Each row of a before or after table is a point. One or more steps were done to the points. Then noise was added and the rows were shuffled. The steps act on how far a point lies along the listed directions, d1 being the first. What was done? A step turns or swaps two directions, mirrors them in a line or flattens them onto one, adds a multiple of one to another, or multiplies one. Angles are multiples of 10 degrees, from the lower direction toward the higher: turns from -170 to 170, lines from 10 to 170 but not 90. Use the fewest steps. Two steps may share a direction if one is a turn and the other turns, adds or multiplies; they go together, in the order done. Otherwise the lowest direction goes first.

Directions:
(1): [ -1 -48  36]
(2): [14 35 47]
Before (12 x 3):
[[  6  -1   8]
 [  1  -7 -11]
 [ 17   4  -1]
 [ 16  28  35]
 [ -5 -28   4]
 [ 13   1  60]
 [ 22  19  38]
 [-10  -3 -35]
 [  2  -5   0]
 [-14 -28 -26]
 [  6 -17  33]
 [ -7   7 -18]]
After (12 x 3):
[[ 17  38  24]
 [ -7  -4  -1]
 [  6   2   0]
 [ -5 -18 -10]
 [  9  30  18]
 [  3   3   3]
 [-15 -31 -21]
 [  3  -2  -3]
 [ -8 -19 -12]
 [  0 -11  -6]
 [ 19   3   0]
 [ 21  32  20]]
Steps: flatten d1 and d2 onto the line at 110 degrees

Directions:
(1): [-6 -3 26 42 21 57]
(2): [ 36 -13 -60  24 -16  18]
Before (10 x 6):
[[  4   3 -10   0  -5  -4]
 [ -5   7  16  -7 -20 -30]
 [ -6   7  18 -37   6 -31]
 [ -4   2  24   6  10  14]
 [ 12  -2 -25  13  -8   9]
 [-13   3  26  23  23  25]
 [ -2   4  -7  13  -6   5]
 [ 15  -4  -5   2  -2   4]
 [ -8  -1  12 -27  -3 -23]
 [-38   5  60 -23  17 -17]]
After (10 x 6):
[[ -5   8  18  -6 -20 -28]
 [  3   0  -7  16  -1  14]
 [  4  -2  -9  19   9  11]
 [ -3   7  12 -37   4 -32]
 [ 12  -3   1   3   2   7]
 [-14  -2  11 -29  -3 -35]
 [  8  -1   1   3   1   5]
 [ -4   5  -4  14  -5   6]
 [ -2   4  -2   3  -1  -2]
 [ -8  -1  11 -27  -4 -25]]
Steps: flatten d1 and d2 onto the line at 40 degrees

Directions:
(1): [ 60  -6 -22  14  16  22 -44 -17 -26  -3 -18]
(2): [-28 -47  26  23 -20  10 -47 -19  28 -14  -2]
(3): [ 19  12  39 -49   2 -28 -38  35  12  -6 -14]
Before (11 x 11):
[[ 15  -8 -16  28   5  21  11 -19  -9  -4 -10]
 [-13   7 -11  14   0  15  13  -9  -8  -3  12]
 [ 23  19 -14 -16  13  -3  25   7  -8  -2  -2]
 [ 21   5  -3  -1   8  -1 -16  -1 -14   5   2]
 [ -7   3  13   8 -16 -13 -16   5  12 -14   1]
 [ -2  12 -24  27 -10   5  23 -16  -1   0  12]
 [ 41 -30 -13  19  13  23 -60 -30  -9 -24 -22]
 [-11 -17  19 -19 -12 -10 -18   3  24  -4 -18]
 [ -4  11   4 -22   0 -24   5  25  17  25   4]
 [-11   2  25 -11   6 -17 -28  20  16  -4  -6]
 [ -5  27  20 -34   0 -36  29  49  21   8   6]]
After (11 x 11):
[[  2   7 -16  17   5  10  41  -7  -8   2  -3]
 [-13   4 -17  30 -15   5  18 -18   7  -2  14]
 [ 14   6  14  -8  14 -10 -38  16   3  -4 -13]
 [-19 -25  42  -5 -17 -19 -35  24  45  -9  -1]
 [ 19   9   0   9  -7  -7 -23   3  -2 -13  -5]
 [ 27  -8   1 -18   1  -2 -28  -1   4  -2 -26]
 [-16   2  -8  17  -2  17   7 -12  -6  -5  11]
 [ 45  42 -37 -24  32  -6  38   8 -34  -1  -7]
 [-25  -2  12 -12  -5 -10  26   7  21  -8   7]
 [  0  16   2 -11   4 -13  12   9  -8   9  11]
 [-10 -14  14  -7  -8 -15 -27  13  28  18   1]]
Steps: turn d1 and d2 by -100 degrees

Directions:
(1): [ 32   1 -16   0 -26  12 -26 -32  10   6 -11 -10  60  10]
(2): [  9  -3   1   0 -29 -35  21 -22   1   7 -46 -40 -27 -13]
(3): [-32 -31 -15  18 -50 -16  -9  -8 -11 -41  15  20  -2   4]
(4): [-34   7  -2  33  19 -14   1   3  42   3 -46  28  19   5]
Before (10 x 14):
[[ 12  -8 -11   6 -35 -17 -11 -12  12   5 -11  -2  15  -8]
 [-55 -34 -13  25 -42 -51   1  10  -7 -55   8  35 -40  -2]
 [  5 -11 -12   5 -23 -14 -14 -31  -1   2 -15 -12  10  12]
 [  2   2   1  -7  18  27 -34   4  20   0  14  12  34  18]
 [ 26   4   6 -13  10  31 -37   0 -17  -6  41  11  48  14]
 [ -3  20  -1  -3  21  26  -1  12  13   4   8  28  18  16]
 [-60 -43  -3  20 -47 -28  24 -12 -16 -37  14  13 -44  -3]
 [-18  -2  -6 -10   6  -1 -10   8 -11  -2  12 -10   7   9]
 [ 41  15   4 -24   5   7  -3 -21   9  14 -19 -23  23 -11]
 [ 10 -10  -5  -8 -12  -1   4   0  -4   4  14 -21  -2 -16]]
After (10 x 14):
[[ 19   5   5  -7  14  28 -36  -1  -8  -6  32  19  53  15]
 [  5   1   0 -10  18  27 -34   5  17  -2  18  10  31  18]
 [-20  -3  -7  -9   7  -3  -9   8 -10   0  10  -7   8   8]
 [  1  20  -1  -7  18  27  -2  11   7   3  13  26  16  15]
 [  3  -9  -5  -3  -9  -3   3   0   2   3   4 -16   1 -16]
 [ 37  15   4 -22   8   5  -1 -21  12  15 -22 -22  24 -10]
 [-59 -43  -2  22 -47 -28  22 -12 -17 -36  15  13 -45  -3]
 [ 13 -11 -13   4 -36 -17 -13 -13  10   7 -10  -3  17  -7]
 [-50 -35 -13  21 -46 -48   0  10 -13 -56  15  31 -42  -2]
 [  5 -10 -15   4 -25 -15 -14 -31   0   2 -15 -15  11  12]]
Steps: multiply d4 by 0.4

Directions:
(1): [ -9   2   1 -39  23 -15 -28 -28  59  56  11  33 -30   9 -23  21 -19   0
 -57  38]
(2): [-16 -36  33  -5 -12   8  37  31   0  -9 -47  15 -47 -14  46  33 -60 -23
 -23 -22]
Before (8 x 20):
[[  4 -19   5  18 -16  16  30  29 -28 -34 -16 -10  -3  -6  28  -5   0  -1
   25 -26]
 [ -9 -31   8  18 -24   8  43  29 -44 -46 -32 -23   2  -6  29  -8 -12 -14
   18 -30]
 [ 14  -1   1  33 -12   1  32  29 -31 -34  -9 -17   1  -1  25  -6   7  -3
   23 -28]
 [ 15  11 -39  36   0   1  15   2 -58 -40  29 -28  47  -2  -6 -32  47   1
   60 -14]
 [  1 -17  10  36  -7  15  31  37 -29 -36 -32 -26   6 -18  43   2   6 -15
   46 -30]
 [  0  -7   0  24 -16   9  32  13 -21 -40 -20 -19  14   1  21 -12 -10   7
   45 -27]
 [-15 -13  15 -30  27  10  -8  -4  29  25 -19  14 -17  -1  19  35 -34 -15
  -47  10]
 [  7  27 -34  -2  15 -19 -31 -42  12  28  31  -4  24  23 -35 -17  47  19
    7  35]]
After (8 x 20):
[[ 14   3  -3  26  -6  -3  24  23 -19 -24  -2 -13   0   1  15  -6  11  -1
   15 -18]
 [ -8 -19  -1  11 -16   3  28  14 -32 -34 -17 -22  10   0  12 -12  -2  -8
   12 -17]
 [  2  -9   4  28   0   9  18  26 -17 -20 -19 -20   9 -13  31   1  16 -12
   37 -17]
 [  0  -2  -3  15 -13   6  25   4 -10 -28 -15 -14  14   6  13 -11  -8   8
   38 -19]
 [  1  10 -20   1   9 -12 -13 -27   8  20   8   1   4  16 -10  -4  19   8
    1  23]
 [  5 -12   2  13 -11  12  20  19 -17 -23  -7  -7   0  -1  17  -8   6   5
   19 -16]
 [  8  -3 -28  24   2   0  22   6 -44 -30  14 -17  25  -6   5 -16  23  -9
   37 -13]
 [ -9  -4   7 -22  27  12 -13  -8  19  18  -9   3   0   1  13  23 -16  -9
  -33  10]]
Steps: multiply d1 by 0.7; multiply d2 by 0.4
